Each row is a point. The points of each table are mixes of a few directions, plus a little noise. How many directions does each table use, and how many do they share? Where both have some left over, give the other angles between the two spaces (their principal angles), to ten degrees, smallest first.
(in the rows, 128 means zero)

First (4 x 2):
[[128 128]
 [193 141]
 [ 84 119]
 [106 123]]
Second (4 x 2):
[[110  94]
 [135 141]
 [157 182]
 [110  94]]
Directions: first 1, second 1, shared 0; angles 50

First (6 x 4):
[[138 133 112 152]
 [135 124 165 126]
 [136  45 106  83]
 [ 99 191  81 141]
 [134 132 168 131]
 [125 143 137 135]]
Second (8 x 4):
[[106 109 119 123]
 [170 151 135 132]
 [ 93  82 108 116]
 [112 138 135 133]
 [127 182 155 147]
 [ 92  58  95 107]
 [201 132 122 121]
 [123 174 154 145]]
Directions: first 3, second 2, shared 1; angles 60

First (9 x 6):
[[138 106 101 146 109  91]
 [137 106 102 146 109  92]
 [126 133 134 124 132 136]
 [137 108 104 144 110  94]
 [119 148 152 112 144 162]
 [103 182 194  84 176 220]
 [134 116 113 138 117 107]
 [114 157 163 105 153 177]
 [143  96  89 154 100  74]]
Second (8 x 6):
[[163 121 168  72  91 131]
 [133 130 155 146 173 119]
 [141 128 150  83  70 101]
 [151 125 165 135 183 143]
 [132 122 112 152 180 179]
 [ 95 139 101 140  90  80]
 [110 131  98 134 105 121]
 [ 98 130  72 161 132 148]]
Directions: first 1, second 3, shared 0; angles 50

First (7 x 8):
[[151 116  90 135 127 134 102 148]
 [ 96 137 144 145 111  94 164 116]
 [142 120  77 153 122 124 108 159]
 [137 127 174  86 143 151 126  97]
 [118 146  95 161 138 142 120 168]
 [137 104 215  57 115 108 153  42]
 [115 147 100 159 139 143 123 165]]
Second (9 x 8):
[[ 81 166 140 161 137 129 160 147]
 [ 96 153 136 150 135 129 150 141]
 [137 121 125 121 126 128 121 124]
 [181  86 114  91 117 126  92 106]
 [111 143 133 140 131 129 140 135]
 [100 150 136 147 133 128 147 139]
 [ 56 186 147 178 142 130 177 156]
 [179  87 115  92 118 127  93 108]
 [211  61 106  69 111 125  72  95]]
Directions: first 3, second 1, shared 1

First (11 x 11):
[[ 96 134 106 100 133  97 174 148 140 119 116]
 [156 123  91 155 152 138 165 142 142 165 143]
 [117 127 171 111 113 131 107 117 123  62 109]
 [129  67 172 114 130 151  94 128 138 122 172]
 [102 164  94 115 111 106 137 125 119 154 103]
 [180 110 148 186 169 134 125 139 115 143 154]
 [103 116 150 122 109 123 163 131 126  84  67]
 [112 153 161 124 102 121 115 111 108  70  72]
 [127 108 147 146 118 130  97 120 104 174 129]
 [104 202  41  87 143  78 142 141 140 174 166]
 [182 104 125 149 127 200  89 107 152 140 176]]
Second (10 x 11):
[[114  19 131  56 139 176 122 111  92  89  81]
 [132 142 125 136 129 123 129 130 131 132 134]
 [177 161  63 127 185 132 134 125 107 118 135]
 [169 212  84 169 159 103 135 136 134 144 160]
 [ 93 158 182 167  73  99 126 140 166 158 148]
 [162 151  83 127 168 131 132 125 113 121 133]
 [ 83  85 185 120  79 131 122 129 142 132 116]
 [108  94 152 114 110 136 125 126 128 124 116]
 [155 161  96 139 155 123 132 129 123 129 139]
 [ 88  97 180 126  83 127 123 130 144 134 120]]
Directions: first 6, second 2, shared 1; angles 70

First (10 x 12):
[[122 141 153  88 130  97 126 143 154 145 114 110]
 [136 111  95 180 125 168 131 109  94 106 146 151]
 [127 129 131 124 128 125 128 130 131 130 127 126]
 [133 117 107 160 126 153 130 116 107 114 139 142]
 [139 104  82 200 124 184 132 101  81  97 153 160]
 [114 160 190  31 134  52 122 165 192 169  94  85]
 [127 131 134 118 129 120 127 132 135 132 125 124]
 [136 110  93 184 125 171 131 107  91 104 147 153]
 [115 158 186  37 133  57 123 162 188 167  96  87]
 [133 118 108 159 126 152 130 116 107 115 139 142]]
Second (8 x 12):
[[117 178 177 183 140 133 115 193 149  13 104 111]
 [119 134 106 162 114 111 153 101 135 145 152 111]
 [113 138 129 152 111 114 127 117 113 156 181 159]
 [158 172 138 142 121 119 146 104 104 126 160 150]
 [158  82 137  77 104 210 120 103 100 132 138 131]
 [108 110 101  91 126 112 116 132 145 167 103 120]
 [154  68 134 123 180 138 137 116 114 151 103 138]
 [ 96 145 106  94 127  91 109 160 166 132  81 105]]
Directions: first 1, second 6, shared 0; angles 40

First (11 x 14):
[[145 105 124 125 134 106  65  98 149 116 152 156 153  81]
 [166 137 111 127 122  95  93  95 164 153 153 125 124  86]
 [165 189  99  94 119 111 122 117 150 151 152  89 112 122]
 [163 100 131 202 110 116 167 136  67 166 110 107  98 152]
 [116 118 127 118 135 134 101 121 129 103 140 145 153 121]
 [ 78 125 141 149 135 149 176 187 135 152  61 143  86 138]
 [116 104 189  92 131 157 154 125 123  84 128 118 151 155]
 [109 130 126 123 133 141 131 142 118 116 122 135 132 139]
 [134  67 198 126 123 116 145  74 185 120 141 140 146 110]
 [117 188 104  85 144 140 106 184 148 140  92 126  93 102]
 [ 97 146  62 166 118 147 151 132  43 107 159 125 161 205]]
Second (11 x 14):
[[220  20  99 132 138  66 110 144 181 126 115  87  85 101]
 [141 129 125 130 126 123 128 130 126 134 128 120 121 127]
 [ 43 155 151 118 133 170 133 116 121 102 134 178 172 143]
 [108 160 135 128 124 143 133 124 112 132 131 136 137 135]
 [210  82 105 136 127  83 120 140 146 146 121  83  87 111]
 [ 75 145 143 122 131 154 131 121 124 112 132 159 156 137]
 [152 218 126 138 107 136 142 127  74 174 134  97 109 138]
 [153  62 118 127 138 103 117 134 163 113 122 123 119 115]
 [ 72 102 141 118 140 147 124 122 149  94 128 168 160 131]
 [ 63 120 144 118 138 154 127 120 140  97 130 171 164 135]
 [171 214 121 140 106 127 141 130  74 180 133  86  99 135]]
Directions: first 6, second 2, shared 1; angles 50

First (8 x 20):
[[152 124 161 115 126 143 140 126 127 125 148 143 125 150 105 124 142 132
  110 135]
 [130  99 167 117 123 141 156  91 129 126 155 134 115 134 132 138 138 130
  143 128]
 [165 122 132 122 123 110 119 153 126 116 131 132 121 135  95 116 132 133
   70 136]
 [114  73  90 142 114  64 126 108 132 115 115  90  99  70 159 139 105 131
  113 116]
 [ 60 154 141 132 143 186 149  80 131 156 130 135 152 137 182 148 130 117
  249 118]
 [ 83 225  53 153 153 147  75 190 126 151  70 126 179 133 145 117 109 115
  170 124]
 [149 136 107 132 126 105 107 163 126 120 114 124 127 125 107 116 123 130
   81 132]
 [169  91 176 110 118 128 151 112 128 115 161 140 106 142  98 127 145 136
   87 136]]
Second (8 x 20):
[[ 94  84 134 131 121 118 154  71 133 129 138 111 111  97 171 149 121 127
  177 116]
 [122 196  62 146 142 118  77 199 124 135  80 124 159 129 118 109 113 122
  107 129]
 [129  94 159 119 120 133 154  92 130 125 152 130 113 127 133 138 135 130
  139 127]
 [130 199  66 144 143 120  76 205 124 135  82 128 160 134 110 107 115 123
  100 132]
 [142 102 166 116 122 137 150 104 129 124 153 136 115 136 120 133 139 131
  124 130]
 [139  74 186 111 117 138 171  72 130 122 170 135 103 132 131 142 144 134
  139 128]
 [121  77 165 119 118 130 165  71 132 124 157 125 106 118 148 145 134 131
  155 122]
 [148 199  84 136 141 129  78 210 122 131  92 137 159 148  91 102 124 125
   81 138]]
Directions: first 3, second 2, shared 2

First (9 x 24):
[[194 124 108 115 121 126 119 135 179 108 142 134 162 125 107 128 127 142
  138 117 120 141 149 121]
 [115 162 142  97 144  96 147 101  92 157 162 134 100 138 153 137 122 113
  135 154 127 108  92 134]
 [248  90  45 103  63 113 114 176 207  91 106 112 149 106 109 170 165 153
  129  87 144 146 163 105]
 [ 48 122 156 158 137 142 137 121  78 141 105 114  95 133 144 122 125 119
  113 137 136 119 112 138]
 [244 143  87  68 105  58 162 102 162 116 185  86  86 152 147 187 127 148
  138 143 131 118 100 125]
 [ 37 132 182 168 163 155 131 108  81 139 119 127 117 140 132  96 108 118
  119 146 122 123 118 143]
 [ 59 144 150 133 147 151 110 136  91 160 112 177 150 108 130  98 132 101
  134 128 126 123 128 129]
 [ 46 132 160 152 147 154 122 129  84 149 107 146 128 121 134 102 125 109
  122 132 129 123 125 135]
 [161 101 124 156 125 157 110 142 180  93 114 123 167 127  95 112 122 147
  126 109 118 151 165 124]]
Second (9 x 24):
[[ 77  79 210  48 118 127  99 109 203 165 109 132 161 141 177 195  69  52
   94 119 161  96 161  74]
 [ 89 107 128 168 119 126 119 139  91 122 159 133 112  89 139  77 113 136
  129 107  76 103 145 159]
 [130 120 159  95 136 111 122 103 206 139 116 147 186 127 126 140 107 134
  134 152 130 123 171  95]
 [104 184 111 180 195 109 174 104 114 104  48 132 127 135  94 135 189 200
  140 206 160 164 154 113]
 [123 138 103 134 100 151 121 158  87 163 119 144 122 126 106 102 161 123
  141 114 137 133  75 143]
 [170 153 136 120 157 127 134 139 101 139 158 131  89 159  94 132 144 117
  134 133 136 126  73 142]
 [179 150  98 163 160 114 154 115 107  65 152  95  91 137 126 133 133 164
  127 136 114 148 140 148]
 [115  94 130 118  91 137 109 135 130 125 150 118 130 112 162 125  96 101
  116  90 111 114 139 133]
 [165 127  79 125  77 150 120 150 112 129 140 121 133 125 127 113 139 126
  138  94 128 145  94 144]]
Directions: first 4, second 6, shared 1; angles 40, 40, 60

First (9 x 32):
[[153 111 124  86 117 120 143 133 119 166 140 130 135 161 147 158 111 143
  148 140 144 120 114 123 144 190 135 155 137 121 123 145]
 [118 134 130 144 132 131 122 126 132 114 124 127 126 115 121 117 134 122
  120 124 122 131 133 130 122 105 125 118 125 131 130 121]
 [169 101 121  61 111 115 153 136 114 188 147 131 138 181 159 175 101 152
  160 147 154 115 105 119 153 226 139 171 142 117 120 155]
 [103 144 132 169 138 136 113 123 137  92 116 126 122  96 109  99 144 113
  108 117 113 136 142 133 113  68 121 102 120 135 133 111]
 [125 130 129 134 129 129 126 127 129 123 126 128 127 124 125 124 130 126
  125 127 126 129 130 129 126 120 127 124 127 129 129 126]
 [167 102 122  63 112 116 152 136 114 186 146 131 138 180 158 174 102 151
  160 146 153 115 106 120 153 224 139 170 141 117 121 155]
 [134 124 127 118 125 126 132 129 126 137 131 128 130 136 133 135 124 132
  133 131 132 126 124 127 132 143 130 135 130 126 127 132]
 [ 78 161 136 211 149 143  98 118 146  55 105 125 115  63  90  70 161  99
   88 105  97 144 156 139  97   7 114  76 111 142 138  94]
 [104 144 132 168 138 136 113 123 137  92 117 126 122  96 110 100 144 114
  109 117 113 136 142 133 113  69 121 102 120 135 133 112]]
Second (11 x 32):
[[142 141 147  89 126 165 108  83 110 153 121 138 162 125 145 133 161 120
  161 134 133 159 141 105 128 133 138 107 118 135 124  95]
 [139 123 134  73 120 136 117 115 132 117  78 147 134 145 138 168 139 135
  164 131 138 116 126 140 129 145 133 156 119 133 127 109]
 [146 128 144 116 151 174 112 102 137 138 154 111 161 126 135 144 162 127
  133 142 138 145 192  80 103 139  99  76 101 115 118 172]
 [122 135 117 140 124  93 133 143 107 140 147 127 101 121 121 105 118 126
  106 117 121 120  85 137 146 110 143 154 159 149 129 122]
 [136 131 115  95 134  96 127 128  94 156 156 131 115 148 141 131 132 113
  140 129 127 115  96 134 141 136 135 163 160 144 112 126]
 [155 120 143  66 109 155 119 112 138 132  76 140 140 136 134 175 140 163
  152 134 150 127 131 113 137 162 138 144 113 139 136 129]
 [ 92 126 104 175 171  97 126 147 133  88 169 119 119 145 130 109 128  66
  133 131 102 100 163 164  89  90  85 115 128  97 101 141]
 [122 147 143 156 108 145 120 120 131 120  99 130 118  80 104  98 135 154
   94 111 126 154 107 115 143  87 153 113 127 157 153 102]
 [138  92 120 127  90 111 171 173 164 123  86 136 118 157 129 161  60 175
  129 134 146 106 102 160 150 201 142 170 119 102 149 141]
 [104 114 104 214 145  92 155 184 155  99 174 100  96 124 106  99  88 123
   73 125 114 102 140 144 114 111  98 117 133 104 129 187]
 [115 152 138 156 128 144 118 102 107 142 149 128 144  99 128  83 144 106
  123 122 115 166 127 118 128  92 142  92 130 134 130  86]]
Directions: first 1, second 6, shared 1

First (9 x 32):
[[127 118 122 127 134 121 134 125 125 137 114 118 145 135 133 141 105 119
  133 129 131 135 138 123 146 134 136 133 128 130 117 130]
 [126 176 160 145 109 180  99 127 129  95 209 179  30  98 138  92 220 193
   90 120 114 108  91 131  67 128  94 119 134 110 176 118]
 [112 127 130 155 171 175 148  86  87 171 145  95 127 151 205 231  52 184
   78 118 101 178 176  80 236 231 141 171 143 120 103 116]
 [130 159 147 132 106 150 104 138 139  97 174 169  66 104 114  79 205 154
  116 125 124 103  91 142  63 104 102 112 128 119 165 126]
 [126  97 109 126 155 115 152 113 114 163  84  86 188 154 149 187  46 108
  134 130 126 157 168 108 202 164 154 149 129 136  91 129]
 [132 131 130 123 117 119 122 138 138 113 130 141 121 119 108  96 157 119
  137 128 134 114 112 142  94 101 122 115 124 128 139 131]
 [138 113 119 105 105  81 121 156 155 108  93 136 158 120  72  68 151  71
  172 137 151 100 106 160  72  57 128 103 116 139 130 139]
 [133 105 114 112 122  90 133 140 140 129  87 116 171 134 100 112 112  82
  162 136 144 120 128 142 121  93 139 119 121 139 115 135]
 [127 119 122 129 135 123 136 124 123 140 113 114 148 137 134 145 102 120
  130 127 127 136 141 122 151 140 137 135 128 131 116 128]]
Second (10 x 32):
[[133 116 123 119 149 105 136 103 100 151 143 145 172  95 119  92 150 146
  100 139 119 131 140 148 178 144 106  97 117 156 165 127]
 [177 155 152 107  60 128 110 149 126  14 124  70  56 187  83 235 186 147
  177 160 133  87  89 108  12  52 237 210  69 102  35 111]
 [111 123 121 143 152 150 137 123 117 156 118 112 131 145 168 173  67 126
  126 117 121 153 147  98 174 172 130 149 147 117 106 126]
 [ 94 131 128 165  95 150 122 145 244 162  93 129  96 146 142  80  72  98
   92  82 161 141 161 154  72 123  80  98 182 120 169 154]
 [111 117 115 139 164 127 133 126 104 157 137 137 155 116 143 121 107 117
  125 121 125 129 128 107 161 158 106 120 142 124 137 125]
 [113 129 123 146 123 131 123 144 157 132 122 128 118 134 125 117 115 107
  128 114 142 116 123 118  88 122 114 124 144 114 133 132]
 [151 131 135 122 100 111 122 127 132  89 132 108 118 138  91 145 169 141
  125 144 136 102 117 133  77  93 160 141  98 131 117 123]
 [141 146 146  88 113 138 122 136 118 110 130 168 103 110 133  85 163 128
  163 137 111 147 110 168 145 101 123 113 125 137 131 135]
 [132 113 123 123 164 126 148  91  77 159 136 116 171 121 155 164 104 159
  103 138 106 158 158 119 225 181 135 133 119 147 125 120]
 [115 119 116 127 160 115 126 135 101 149 146 166 157  89 122  70 148 108
  138 128 125 116 107 127 143 133  89  94 137 132 161 127]]
Directions: first 2, second 5, shared 1; angles 80

First (10 x 32):
[[140 112 114 148  95  90 141 147 156 123 131 132  70 168 172  90 152 128
  114 136  73 110 171 158  85 102 182 191 164  98 136 102]
 [ 97  96 105 117 125  98  76 102 122 144 152 103  98 149 135 127 121 113
  132  95  69 140 144 165  60 100 100 201 116  72  84  80]
 [135 159 146  91 156 127  85 108  88 131 148 131 153  84 105 152  84 113
  145 113 116 163  95 101 130 159 110 118 104 136 100 115]
 [ 95  86 109 147 126 171 163 124 155 137 106 108 157 157 109 137 164 148
  124 135 204 104 125 150 159 108  65  91 113 135 145 166]
 [218 200 170  76 133 100 135 150 101 105 155 175 117  83 153 104  84 114
  138 163  82 164 108  92 142 196 205 141 156 162 135 108]
 [188 155 147  80 127 111 138 137 120 118 155 150 118 117 149 103 106 121
  137 157 101 154 115 130 128 171 151 160 143 139 126 108]
 [ 91  78  98 186  99 138 167 142 175 132  97 111 108 183 141 115 185 147
  107 129 155  80 168 160 123  74 127 127 144 112 156 150]
 [102 144 131 169 131 123 109 132 117 125 106 129 127 109 119 147 126 125
  120 104 119 114 139  95 130 107 165  94 129 132 134 137]
 [112 135 140 113 161 186 137 112 111 134 116 122 202  95  77 168 117 138
  141 130 219 137  80 100 194 154  55  42  88 170 133 175]
 [103 114 119 151 126 136 129 127 135 131 114 119 131 136 121 137 141 133
  123 118 142 114 136 129 130 108 120 113 124 124 132 139]]
Second (10 x 32):
[[103 185 153 172 154 159 110 122 151 155 145 104 193 108 116  93  87 114
  133 105 111 120 134  74 144 171 133  89 112 131 154 165]
 [158  57 122 110  87 105 117 124 103 129  72 150  85 115 110 179 177 157
  135 135 167 137 131 130 140  64 109 127 140 134 145 138]
 [134 127 140 155 126 149 107 130 137 148  79 127 167 102 104 118 139 158
  146 114 155 112 146  60 175 141  95 110 149 153 183 172]
 [135 153 144  99 149 140 125 160 127 108 137 137 115 143 122 150 125 136
  128 130 111 101 111 133 104 108 164 132 150 100  67  97]
 [118 135 105 102 134  90 174 120  83  80 181 150  76 131 159 168 111  81
   95 154 121 167  90 210  96 123 184 107  86 138  73  86]
 [127 115 123 120 123 130 119 127 174 156 162  99 125 177 150  78 128 126
  136 125  82 115 151 162  84 129 103 200 138  75 113 107]
 [131 121 113 122 127 112 151 124  91  98 115 152 114 106 130 157 136 124
  119 142 162 148 111 136 154 135 138 102 121 172 138 128]
 [139  94 148 119 107 132  85 131 165 173 138 106 104 160 125 127 136 139
  144 113  87 109 145 143  73  65 124 167 135  51  96 121]
 [138 103 127 141 116 147 107 131 169 158  93 107 157 143 121  77 150 163
  151 117 130 103 166  92 148 144  65 181 165 121 177 149]
 [101 183 105 141 160 113 188 116  79  71 163 149 143  92 149 137  92  82
   96 149 153 169  93 145 163 199 168  67  87 207 135 122]]
Directions: first 4, second 5, shared 1; angles 50, 60, 80

First (9 x 32):
[[ 88 100 102 137 153 107 131 121 177 122 114 121 131 107 119 123 129 140
  127 114 100  85 138  89 192 117 165 139 178 126 153 164]
 [151 163 124  94 132 128 133  97 115 134 158 108 132  98 133 122 125 139
  127 126 129 142  69 115 119 127 124 138 107 132 136 158]
 [140 160 124  90 125 119 141  87 111 137 159 101 123  90 127 126 127 143
  125 134 129 140  68 110 133 131 125 144 109 133 142 171]
 [ 55  68 100 161 151  96 134 134 193 117  90 129 123 118 109 128 132 137
  125 117  93  64 181  86 223 119 177 139 206 125 157 161]
 [200 185 141  98 128 160 114 126  92 134 164 128 146 131 152 117 121 123
  134 120 148 175  69 152  47 125  96 118  69 129 107 103]
 [128 110 158 156  92 139 127 161  92 129 106 152 113 177 124 145 132 107
  127 151 154 150 188 177  90 144  99 111 108 128  99  71]
 [175 128 153 163 124 172  95 194 112 121 111 172 147 197 150 125 125  97
  138 118 152 159 176 187  39 125  97  91  97 121  82  29]
 [ 66  72 117 164 130 104 135 142 164 120  89 137 116 137 109 137 134 128
  124 131 110  85 194 113 193 129 156 132 183 125 142 136]
 [150 166 132  89 116 125 141  90  96 138 161 104 121  98 128 129 127 138
  124 140 137 152  70 123 115 135 114 141  95 134 134 159]]
Second (10 x 32):
[[ 23  76 139 127  63  62 189  74  96 141 105  96  57  97  73 172 144 143
  106 195 130 103 175 113 236 165 136 164 160 139 158 200]
 [ 56  93 135 128  84  82 170  90 106 137 111 106  79 106  90 158 139 138
  114 174 128 111 161 117 202 154 134 152 150 137 150 177]
 [209 169 119 128 177 179  81 170 152 119 146 153 183 153 170  95 116 116
  145  76 126 149  91 141  44  99 122 100 102 119 102  70]
 [173 151 123 127 155 156 101 152 142 122 137 142 159 142 152 110 121 122
  138  99 127 138 107 135  81 112 125 113 113 123 115  97]
 [200 164 121 128 173 173  86 167 150 120 144 150 176 149 164  99 118 117
  142  83 128 145  96 139  55 101 123 104 105 120 106  78]
 [174 150 123 128 156 157 101 152 142 123 138 143 159 142 152 110 121 121
  137  99 126 138 106 135  81 111 125 113 113 123 115  97]
 [149 138 127 128 140 141 115 139 135 125 133 135 142 135 139 119 125 125
  133 114 128 133 117 131 107 120 126 122 122 125 123 114]
 [ 59  94 135 128  86  84 168  92 107 136 114 106  83 108  93 156 139 138
  114 171 130 111 161 118 198 153 133 151 150 135 148 175]
 [ 69  99 133 129  93  91 162  99 111 135 115 110  89 111  98 152 138 137
  116 165 129 115 154 119 187 149 132 149 147 135 145 168]
 [164 146 124 128 151 151 106 149 140 123 135 140 153 139 147 114 123 122
  136 104 127 138 110 133  90 114 126 116 117 124 116 102]]
Directions: first 3, second 1, shared 1

First (11 x 32):
[[145 114  97 182 146 109 118  36 105 111 135 137 186 119 139 165 145 128
  107  90 127 206  83 137 147 108 158 141 153 174 129 109]
 [157 132 132  89  96 169 153 108 147 116  89 132 126 127  97 117  96 143
  123 145 147 104 135 116 147 116 124 130 127 112 125 141]
 [161 116  96 166 132 129 127  20 113 103 116 139 190 119 125 161 129 135
  102  96 135 199  82 131 158 101 159 143 155 170 127 113]
 [115 118 104 198 165  80 100  81  97 125 164 130 171 122 162 163 164 114
  117  89 110 202  93 142 124 123 153 135 145 175 132 104]
 [ 98 142 164  78 118 135 132 242 149 153 134 117  59 138 125  90 120 122
  155 167 124  45 179 122  99 158  94 112  98  77 129 147]
 [122 146 169  36  91 174 155 239 169 146 101 119  48 139  98  74  92 136
  153 185 141  11 192 112 112 151  84 111  95  56 126 161]
 [102 135 147 112 133 119 123 198 135 144 143 121  91 133 135 110 133 120
  144 144 119  90 154 129 106 147 110 118 111 106 130 135]
 [145 119 103 164 136 121 124  53 112 113 128 136 174 121 133 154 135 130
  110 101 130 185  95 132 147 110 151 139 147 162 128 114]
 [138 122 113 153 135 120 123  83 117 119 130 133 158 123 133 145 134 130
  117 110 127 164 106 131 138 118 143 136 140 151 128 119]
 [114 128 128 144 142 109 117 141 120 135 145 126 127 128 142 131 142 120
  131 122 118 135 127 133 118 134 129 127 127 134 130 122]
 [112 139 154  86 115 140 137 203 146 143 124 120  80 135 121  99 116 128
  145 158 130  64 164 122 112 146 104 118 107  89 128 143]]
Second (11 x 32):
[[147 103 156  89  98 178 172 141 134  80  68 107  91 118 110 123 103 109
  112 148 144  96 124 117 133 134 120 152 134  98 131 126]
 [110 148  88 183 161  77  91  97 111 192 181 147 178 139 147 137 149 149
  146 105 111 174 126 145 144 116 142 100 123 165 121 126]
 [131 142 174  67 109 148 110 187 158  65 138 133  81 124 115 117 140 119
  117 144 139  81 146 103  63 147 107 153 125  96 143 142]
 [149  94 149  99  98 182 184 129 128  87  54 101  94 116 113 124  94 108
  111 147 143 104 119 123 151 132 123 148 136 104 127 123]
 [131 114 115 145 128 134 150 103 115 143 104 119 140 126 130 132 114 127
  128 126 129 142 116 137 163 121 136 122 132 134 120 121]
 [150 105 179  60  89 190 170 169 148  47  64 107  66 114 104 117 103 104
  106 158 151  72 132 106 108 143 108 164 134  83 137 132]
 [113 155 125 134 144  96  83 143 135 142 185 149 138 136 135 125 156 140
  137 119 119 134 140 125  94 130 127 119 122 139 132 136]
 [ 89 176  64 212 189  27  41  94 110 232 249 169 210 149 164 140 179 168
  161  86  95 197 134 153 126 113 148  79 116 191 122 130]
 [125 122 100 163 140 117 135  94 111 165 126 124 156 131 138 135 124 134
  134 118 122 157 117 143 164 117 140 113 129 147 119 122]
 [148  96 143 109 102 174 184 121 125  97  57 102 102 118 115 128  96 111
  115 145 144 110 116 127 158 127 126 145 136 106 126 120]
 [112 153 115 149 149  90  84 131 129 156 184 148 150 138 140 128 155 142
  140 115 116 144 135 131 107 127 130 113 123 146 130 132]]
Directions: first 2, second 2, shared 0; angles 40, 50
